Each row is a point. The ring and each string are closed loops that go straight from each point to the next, and from the last back to the first. Before rounding, they use only three directions, however many columns there are. Count how often each string passes through the ring. Passing back the other way cancels.

Ring (8 x 3):
[[ 4.1 -1.6  1.1]
 [ 4.2  0.7 -2.5]
 [ 3.1  3.8 -3.2]
 [ 0.7  7.0 -0.8]
 [-2.7  6.7  2.3]
 [-4.4  4.4  3.9]
 [-2.7  0.0  5.4]
 [ 0.4 -1.6  5.0]]
String (15 x 3):
[[-1.5  3.9  3.1]
 [-1.7  3.1  3.0]
 [-2.9  1.6  1.4]
 [-5.7  0.3  3.4]
 [-6.7 -0.8  7.4]
 [-1.7  1.5  7.8]
 [-0.8  2.3  6.3]
 [-0.2  3.2  5.8]
 [-2.8  4.1  6.7]
 [-0.9  3.8  3.7]
 [-2.2  2.3  0.5]
 [-4.6  4.9  1.1]
 [-5.0  7.8  2.4]
 [-3.3  9.3  4.8]
 [-1.4  6.7  4.8]]
Times through: 2
String:
[[-1.5  6.0  4.8]
 [-1.1  3.2  4.0]
 [-2.4  1.0  2.3]
 [-3.4 -2.7  3.6]
 [ 3.6 -4.6  7.2]
 [ 6.0 -1.6  4.0]
 [ 4.0  1.7  2.2]
 [ 0.7  1.9  0.4]
 [ 0.2  1.9 -4.8]
 [-0.4  4.3 -3.7]
 [-0.7  9.0 -1.7]
 [-1.3  9.3  3.3]]
Times through: 2

Ring, 8 rows:
[[ 3.7  5.2  1.5 -2.8]
 [-1.9  5.6  2.8 -0.4]
 [-6.0  3.2  0.4  1.2]
 [-6.7 -0.6 -3.3  0.6]
 [-3.8 -4.0 -6.1 -2.1]
 [ 1.0 -4.2 -6.3 -4.7]
 [ 4.6 -1.8 -4.7 -5.4]
 [ 5.9  3.1 -0.9 -4.3]]
String, 27 rows:
[[ 1.3 -2.2 -2.7 -5.4]
 [ 1.1 -0.8 -3.2 -3.7]
 [ 3.6 -0.9 -5.8 -3.4]
 [ 3.9 -1.8 -6.2 -4.0]
 [ 1.2 -0.9 -3.7 -3.6]
 [ 0.9 -2.0 -3.1 -4.8]
 [ 4.3 -4.4 -4.9 -7.5]
 [ 8.4 -3.0 -6.6 -7.3]
 [ 7.1  0.9 -5.6 -3.7]
 [ 0.9  0.5 -2.2 -3.1]
 [ 2.4  0.5 -1.7 -4.3]
 [ 4.8  3.2 -3.0 -2.2]
 [ 8.0  5.0 -1.7 -3.1]
 [ 8.7  5.7  1.7 -5.2]
 [ 4.3  3.7  2.2 -5.0]
 [ 1.8  2.6  0.7 -3.7]
 [ 3.8  4.6  2.8 -4.3]
 [ 6.2  7.0  2.5 -3.1]
 [ 4.9  5.8 -0.5 -1.6]
 [ 5.5  5.7 -0.3 -2.1]
 [ 9.0  7.3  0.5 -3.1]
 [ 7.5  4.1  1.2 -5.6]
 [ 2.6  0.7  0.1 -5.3]
 [ 2.2  1.0 -1.7 -3.6]
 [ 5.0  1.7 -3.5 -3.3]
 [ 9.4 -0.1 -5.2 -6.1]
 [ 5.9 -2.5 -4.4 -7.0]]
Times through: 1
String:
[[ -9.0   4.3   2.1   2.6]
 [ -4.7   6.4   1.3   2.7]
 [ -1.7   5.5   0.4   1.0]
 [ -1.3   1.5  -0.6  -2.1]
 [ -1.8   3.5   2.6  -2.3]
 [ -1.0   6.3   5.8  -2.2]
 [  1.3   8.8   4.5  -0.4]
 [  1.3   7.2   1.6   0.1]
 [ -0.3   4.0   0.3  -1.0]
 [ -2.3   2.4   1.4  -2.2]
 [ -1.5   1.5  -0.8  -1.9]
 [ -1.0   2.2  -1.7  -0.9]
 [ -4.5   1.2   0.3  -1.3]
 [ -8.3   0.9   0.8   0.1]
 [-10.5   1.5  -1.1   3.0]
 [ -6.9   2.4  -3.6   3.5]
 [ -3.2   2.0  -3.4   1.1]
 [ -2.7   0.6  -1.8  -1.4]
 [ -5.1   0.3  -0.9  -1.0]
 [ -8.8   1.2   0.9   0.6]]
Times through: 3

Ring (6 x 8):
[[ 6.6 -4.6  3.3  4.6  3.2  2.8 -0.7 -1.9]
 [ 5.4  0.2  1.3  2.6  7.8  8.1 -0.8  0.2]
 [-0.3  3.4  0.2  0.0  7.6  9.1  0.5  2.6]
 [-4.7  2.1  1.1 -0.7  3.6  5.7  1.9  2.8]
 [-6.3 -3.7  4.8  0.8 -2.9 -0.1  3.5  0.1]
 [ 0.0 -7.4  5.9  3.8 -3.2 -2.0  2.0 -2.4]]
String:
[[-3.2 -1.2  3.2  0.8  1.4  3.7  2.2  0.7]
 [-8.0  0.9  4.0 -1.4  1.7  6.4  4.3  1.5]
 [-7.8  4.9  0.2 -2.5  4.8  7.9  2.6  4.4]
 [-0.9  3.0 -1.3  0.1  5.7  5.6 -0.4  3.7]
 [ 0.0  0.6  1.1  1.1  4.5  5.4  0.5  1.6]
 [-0.9  0.3  2.6  0.8  4.6  6.9  1.5  0.8]
 [ 0.0  4.2  1.0 -0.3  9.5 12.2  1.0  2.0]
 [ 3.1  5.0 -1.2  0.4 11.1 11.8 -1.0  2.9]
 [ 3.9  2.2 -1.2  1.7  7.7  6.8 -1.6  2.5]
 [ 3.6  2.0 -1.3  1.7  7.3  6.3 -1.6  2.6]
 [ 1.2  5.8 -1.2 -0.4 10.9 12.1 -0.4  3.4]
 [-2.2  4.7  0.8 -1.1  8.6 11.6  1.5  2.7]
 [-2.3  1.4  2.0  0.1  4.8  7.3  1.8  1.6]
 [-2.0  0.2  2.0  0.6  3.4  5.2  1.5  1.4]
 [-6.8  1.1  3.7 -1.1  2.5  6.9  3.8  1.4]
 [-9.4  1.7  2.1 -1.9  0.7  4.1  3.6  3.1]
 [-6.9 -0.1  1.4 -0.5 -0.6  0.9  2.3  2.9]
 [-0.4 -1.6  1.0  1.8  1.2  0.9  0.2  1.6]
 [-2.2 -2.0  3.3  1.3  1.1  3.0  1.9  0.4]
 [-4.3 -2.0  4.5  0.6  0.5  3.8  3.2  0.0]
 [-2.0 -1.7  2.9  1.3  1.3  2.9  1.6  0.7]]
Times through: 2

Ring, 9 rows:
[[  3.5   5.6  -0.6   2.7  -0.5  -0.3  -8.7 -11.0  -3.4  -1.2   3.2]
 [  1.6   5.4  -0.6   2.7  -1.1   1.9  -5.7  -7.6  -1.1  -1.8   2.2]
 [  0.6   3.2  -0.4   0.8   0.1   4.0  -0.6  -1.2   2.3  -2.1  -0.3]
 [  0.7   1.3  -0.2  -0.9   1.5   4.6   2.1   2.7   4.0  -2.1  -2.0]
 [  2.1  -1.6   0.0  -3.6   4.2   3.8   4.3   6.1   4.8  -1.6  -3.8]
 [  3.1  -2.3  -0.2  -4.3   5.0   2.5   3.3   5.0   3.7  -1.1  -3.6]
 [  4.4  -1.0  -0.4  -3.3   4.6  -0.1  -1.4  -0.8   0.3  -0.5  -1.4]
 [  4.9   1.0  -0.5  -1.6   3.3  -1.2  -4.9  -5.4  -1.9  -0.4   0.4]
 [  4.6   4.2  -0.5   1.4   0.9  -1.3  -8.6 -10.4  -3.7  -0.7   2.6]]
String, 31 rows:
[[  8.4   6.1   0.5   3.2   0.8  -3.4 -13.6 -15.3  -6.3  -0.8   3.4]
 [  2.3   3.5  -1.6   0.5   0.7  -1.6  -7.8 -10.5  -4.1  -0.2   3.6]
 [  0.2   1.4  -1.9  -1.4   1.5   0.7  -2.5  -4.3  -0.7  -0.5   1.5]
 [  2.6   2.9  -0.7   0.3   1.1   0.7  -4.5  -5.7  -1.0  -1.1   1.2]
 [  5.3   6.5   0.4   3.7  -0.6  -0.1  -9.7 -11.3  -3.2  -1.7   2.5]
 [  5.8   9.8   0.7   6.8  -2.9  -0.3 -13.6 -16.2  -4.9  -2.2   4.4]
 [  0.8   6.0  -1.2   3.0  -1.7   1.0  -7.3 -10.2  -2.5  -1.4   3.7]
 [ -1.4   2.7  -2.1  -0.1  -0.1   1.8  -2.5  -5.0  -0.5  -0.9   2.3]
 [  0.3   2.5  -1.3  -0.2   0.6   2.0  -2.2  -3.7   0.2  -1.2   1.1]
 [  3.8   5.0   0.6   2.5  -0.1   2.5  -4.9  -5.3   0.3  -2.3   0.3]
 [  3.7   6.5   1.1   4.2  -1.3   3.9  -4.9  -5.1   1.1  -3.0   0.1]
 [  0.6   4.7   0.1   2.4  -1.1   5.0  -1.2  -1.7   2.8  -2.8  -0.3]
 [ -1.8   1.5  -1.4  -0.9   0.6   4.5   2.0   1.2   3.2  -1.7  -0.4]
 [ -1.0   0.2  -1.7  -2.3   1.8   2.7   1.3   0.4   1.9  -0.9  -0.2]
 [  1.5   1.2  -0.5  -1.1   1.9   3.0   0.2   0.3   2.3  -1.6  -1.1]
 [  3.1   1.3   0.9  -0.6   2.3   4.7   1.9   3.6   4.6  -2.5  -3.3]
 [  4.6   0.4   2.1  -1.2   3.4   6.5   4.9   8.6   7.5  -3.3  -6.2]
 [  2.5  -1.7   0.8  -3.4   4.3   5.6   6.4   9.3   7.0  -2.4  -5.5]
 [  2.2  -2.5   0.3  -4.3   4.8   4.9   6.4   9.1   6.4  -1.9  -5.2]
 [ -0.7  -3.5  -1.5  -5.6   4.7   3.6   6.4   7.4   4.9  -0.8  -3.2]
 [  0.6  -0.7  -1.3  -3.1   3.0   2.1   1.4   1.2   2.0  -0.8  -1.0]
 [  3.4  -0.5  -0.1  -2.7   3.8   2.1   0.7   1.7   2.4  -1.2  -2.3]
 [  7.1  -0.6   1.4  -2.5   5.1   1.7  -0.1   2.5   2.7  -1.6  -4.0]
 [  6.5  -2.5   0.8  -4.5   6.4   0.9   1.2   3.8   2.6  -1.0  -4.2]
 [  4.3  -3.4  -0.6  -5.6   6.3   0.1   1.5   2.9   1.7  -0.2  -2.9]
 [  1.3  -1.6  -1.6  -4.1   4.0   0.5   0.5   0.1   0.7  -0.1  -0.6]
 [  2.1   0.0  -1.1  -2.5   3.1   0.7  -1.3  -1.7   0.3  -0.6  -0.2]
 [  5.2   1.6   0.1  -0.8   3.0   0.1  -4.1  -4.0  -0.6  -1.0  -0.4]
 [  9.8   3.0   1.2   0.5   3.6  -2.7  -9.5  -9.1  -3.6  -0.8   0.2]
 [  9.3   3.8   0.6   1.0   2.9  -3.7 -11.5 -12.1  -5.3  -0.5   1.8]
 [  9.7   5.4   1.1   2.7   1.7  -3.1 -12.6 -13.4  -5.3  -1.0   2.1]]
Times through: 5
String:
[[  0.1   1.1  -1.8  -1.6   1.6   1.2  -1.6  -3.2  -0.1  -0.6   1.1]
 [  3.5   3.5  -0.3   0.9   1.0   0.6  -5.4  -6.5  -1.3  -1.3   1.2]
 [ -0.5   0.9  -2.1  -1.8   1.5   1.1  -1.5  -3.4  -0.3  -0.4   1.4]
 [  2.7   4.5  -1.3   1.5   0.0  -1.2  -8.6 -11.3  -4.1  -0.6   3.7]
 [  9.9   8.2   1.3   5.2  -0.2  -3.4 -16.1 -17.8  -7.0  -1.3   3.8]
 [ 10.5   6.3   1.3   3.5   1.4  -3.6 -14.3 -15.2  -6.2  -1.0   2.6]
 [  6.8   2.7   0.4   0.1   2.7  -1.3  -7.1  -7.3  -2.4  -0.9   0.5]
 [  3.3   0.7  -0.6  -1.8   3.0   0.4  -2.5  -2.7  -0.1  -0.7  -0.3]
 [ -0.1  -1.4  -2.0  -4.0   3.4   1.1   1.0   0.2   0.9  -0.2  -0.2]
 [  4.6  -3.4  -0.1  -5.4   6.4   1.0   2.6   4.6   2.8  -0.6  -3.8]
 [  6.0  -1.5   1.0  -3.4   5.4   2.2   1.7   4.3   3.5  -1.5  -4.4]
 [  4.2  -0.6   0.4  -2.6   4.1   2.5   1.3   2.9   3.1  -1.5  -3.2]
 [ -0.8  -1.1  -1.9  -3.5   2.9   2.2   2.0   1.3   1.9  -0.5  -0.5]
 [  2.1   0.6  -0.6  -1.8   2.6   2.0  -0.3  -0.3   1.6  -1.2  -1.0]
 [ -0.7  -1.9  -1.8  -4.3   3.5   2.6   3.4   3.3   2.8  -0.6  -1.4]
 [  1.6  -3.9  -0.6  -5.9   5.7   3.3   6.2   8.2   5.1  -0.9  -4.4]
 [  7.9  -2.3   1.9  -4.0   6.6   2.3   2.5   6.5   4.5  -1.8  -6.0]
 [  5.3  -0.6   0.4  -2.7   4.5   1.2  -0.4   1.1   1.8  -1.2  -2.7]
 [  1.6  -0.4  -1.2  -2.8   3.2   1.1  -0.3  -0.7   0.8  -0.6  -0.5]
 [  1.0   0.1  -1.5  -2.5   2.7   1.0  -0.8  -1.7   0.4  -0.5   0.1]
 [  4.2   1.1  -1.1  -1.6   3.1  -1.8  -5.7  -6.9  -2.8   0.0   1.4]
 [  8.0   4.9   0.4   2.1   1.5  -3.0 -11.7 -13.1  -5.3  -0.7   2.6]
 [  5.8   4.4   0.3   1.8   1.1  -0.5  -8.0  -8.9  -2.6  -1.3   1.4]
 [  2.6   2.2  -0.7  -0.4   1.6   1.1  -3.3  -4.1  -0.3  -1.1   0.5]]
Times through: 4
